Each row of a before or after table is a point. One or more steps were done to the points. Then noise was added and the rows were shuffled. The steps act on columns, c1 being the first. Name the steps. A step turns or swaps two columns, mirrors them in a line or flattens them onto one, adds a multiple of one to another, or multiplies or shifts one. Angles are multiples of 10 degrees, from the lower column toward the higher: turns from -170 to 170, lines from 10 to 170 but not 90. Use the fewest steps. Two steps may share a column if one is a turn and the other turns, adds or multiplies; they go together, in the order done. Otherwise the lowest column goes first.

Before (13 x 2):
[[-27  16]
 [-24  -6]
 [  7  40]
 [  0 -17]
 [  3  15]
 [-16 -12]
 [  1  19]
 [  3  26]
 [ -5  11]
 [-36 -15]
 [  1  -9]
 [ 22   7]
 [ 12   1]]
After (13 x 2):
[[-38 -19]
 [  1  57]
 [  5  45]
 [  6  78]
 [ 36  21]
 [-57 -46]
 [ 11 120]
 [-43  46]
 [ 20   4]
 [-27 -37]
 [  2 -27]
 [  0 -51]
 [ -8  34]]
Steps: multiply c1 by 1.6; multiply c2 by 3

Before (8 x 8):
[[  13  -58  -26  -15   30   60  -18   54]
 [ -47  -60  -11  -67  -34  -31  -33    7]
 [ -38   43   -4  -34    1  -16   38   16]
 [ -26   35   80  -28   39  -34  -69   37]
 [ -73   50  -38  -15   17    9    0   20]
 [  26   33  -45  -77   20   79 -121  -30]
 [  -1   46   25  -22    8  -54  -81   49]
 [ -23   41   44  -20  -21   -6  -48   87]]
After (8 x 8):
[[-42   4  82   1 -39  39  73  32]
 [-84 -12 -45 -22  -9  23   2  23]
 [  1  37 -43 -91  36  42 113 -33]
 [-53   4  -4   8  -9  43 -41  10]
 [-42  18  47   7  26  22  52  92]
 [ 52 -38 -34 -68   2  -6  15  59]
 [ 13 -80 -18  25  26  70  40   6]
 [-39  34  17  35 -31  36  79  46]]
Steps: turn c1 and c2 by 40 degrees; turn c4 and c6 by -110 degrees; turn c4 and c5 by 150 degrees; multiply c7 by -1

Before (12 x 12):
[[  9  21  -5  -9   6  -4   1  -4 -22 -29  16   7]
 [ -6  21  -3  -5   4 -22 -24   0  13 -35  -5  47]
 [  3 -49  23  47  30  -7 -16 -28  -8  11  16   3]
 [  8  -7 -11 -15  10  10   3 -17   7 -48  25  32]
 [ 18 -37  20  50  27 -27   1 -17  11 -24  23  -1]
 [ -2  28  -3   3 -14   3 -11 -49   9 -12  14   6]
 [  7  10 -20  17   2   9 -13 -33  23  12  -8 -19]
 [-42  -6 -16 -15  -2 -25   8 -10  -9 -27  27  14]
 [-22 -19  14  52  29 -12  34 -19  -7  -2  -9   7]
 [  3   1   0 -16  -3 -40   8  -6   1 -12   2  46]
 [  9  -8  -3   4 -35  13 -32 -41  13 -19 -12 -12]
 [-16  13 -32  21 -18   3  15 -13 -14  -9  24  14]]
After (12 x 12):
[[ 86  -6  -2  -7  -1   2 -20 -10  -9  27 -26  14]
 [ 60  21  23 -37   4  29   6   0  14  -4 -34  46]
 [ 62 -37  -8 106  26  56  19 -17  11  24 -25  -2]
 [-28  10  19   2   3  -8 -16 -33  23  -8  13 -20]
 [-38  -8  32  15 -35 -11   8 -40  14 -12 -19 -10]
 [102   1  -8 -16  -3  63  -4  -6   0   2 -12  47]
 [-30  -7   1  -3   8  -8 -11 -16   6  23 -50  32]
 [  0  12  -3   0 -18 -18 -34 -13 -15  24  -9  15]
 [ 42 -18 -37  80  29  -1   2 -20  -8 -10  -1   7]
 [ 18 -49   7 120  30  14  27 -27  -9  16  11   2]
 [ -7  29  10 -37 -12  -7   1 -48  10  16 -10   6]
 [  6  21   1 -40   7  14  -5  -4 -23  16 -30   8]]
Steps: multiply c6 by 3; turn c1 and c6 by 120 degrees; add -1.5 times c2 to c4; turn c3 and c7 by 110 degrees; swap c10 and c11

Before (13 x 24):
[[ 35 -17   3 -28  10  21  -8  50 -16  66  24  -7  37 -25  32 -19  44  -7
  -70 -19  37   4 -36  26]
 [-22 -21 -34 -22  48 -12 -78  44  -9 -27  -1 -20  -5  12 -32  13  26 -26
  -26  -9 -21  24  63 -52]
 [-16  50  26 -27 -83 -54  90   6  -8  -4  85  43 -77  18  -8   4 -13  15
  -62 -17  24  -8 -15   2]
 [  0  17  27  -1 -15  40   3  17  15  16  58  -9 -17  10 -18  65  27  18
   24  65 -29 -89  96  20]
 [ -4  12  -5  -8  43 -43 -27 -16   7  37  34  30 -13  21 -67 -13   4  93
   23  49 -11 -11 -11  17]
 [ 35 -71  14  18 -11  13  36 -29  -4 -23  46  40   4  56 -14 -15  -6  33
  -25  40 -35 -23  -4 -44]
 [ 32  27  11 -37 -36 -16 -18   8  22 -43  17   1  -8 -67 -16  64  20  52
  -18   6 -60 -13  13  29]
 [-20 -49  -1  24 -54 -30  -6 -14  77  28 -40  16  -2  32  41  60   9  -4
   -2 -20  12  -6  34  22]
 [ 41  -4   0  14 -61 -30  39 -65   4  -9  39 -24  31  19  20   3  39  52
  -26   8  -1   4  37  29]
 [  1 -15  -1 -33  21 -66   1 -42 -10  19  50   4 -16  16 -14  -5 -10  -3
  -22 -10 -62  -6  18 -50]
 [-28  43 -38 -60 -36 -76 -20  13 -38  12  27   4  16 -36  23  48 -39  -4
  -22  21  38 -81  45  -2]
 [ 21  -5   6 -11 -99 -34  15  -2 -44   5  16 -32  17 -37   0  23  21 -69
  -46  32  62 -41  24 -14]
 [ 35  28  15 -43 -46   4  12  20  -5  -7   0 -23 -31 -36 -35 -45  39   5
   23   9  -4 -21  64  -5]]
After (13 x 24):
[[ 36 -13   3 -23 -18  26  -3  48 -15  57  22  -6 -53  12   5 -22  41  -9
  -69  -1  36   0 -35  26]
 [ 22   5   8 -15  74 -35  16  -2 -49   5  18 -30 -13  79  10  20  21 -93
  -51  18  65   0  25 -14]
 [ 29  49   8 -37  -3 -11 -11   7  23 -41  10   5  11  76   9  60  23  66
  -23   1 -60   2   6  27]
 [ 30 -86  11  21  36   6  36 -27  -5 -22  45  37   5 -42   9 -19 -14  42
  -25  12 -29   3  -5 -40]
 [  0 -23  -4 -30 -10 -59   0 -41 -11  20  54   6  13 -27  -5  -2  -9  -4
  -25  -7 -61  -4  16 -51]
 [ 34  39  13 -39  19   2  14  15  -5  -9   0 -25  44  58  12 -43  42   8
   26   2   0  -3  66  -7]
 [-27  58 -43 -63  13 -74 -22   8 -38  12  30   7 -28  45  -7  48 -39  -6
  -21   8  42   5  40  -2]
 [-18 -29 -30 -20 -33 -11 -75  42  -6 -33   0 -23  27 -37  18  14  24 -38
  -23  -3 -21   0  61 -53]
 [ -1  16  24   3  18  42   3  17  14  17  57  -6  23  -6   3  71  27  21
   18  23 -27   1  99  18]
 [-22 -65   3  28  60 -29  -9 -15  79  28 -39  16 -24  -1 -27  58   6 -10
   -2  -8  12  -5  33  19]
 [ 42 -14   0  12  62 -29  39 -67   2  -8  43 -25 -34  17   4   2  40  67
  -24   1   3   0  39  28]
 [-20  41  26 -27  84 -55  84   8  -7  -1  90  43  58  26 -43   0 -15  17
  -58 -14  25   1 -14   4]
 [ -4   4  -5 -11 -26 -46 -22 -12   3  41  33  28  55 -35  39 -10   2 118
   21  20 -10   1 -12  15]]
Steps: add -0.3 times c14 to c2; turn c5 and c14 by -150 degrees; turn c13 and c15 by 140 degrees; multiply c18 by 1.3; multiply c20 by 0.4; multiply c22 by 0
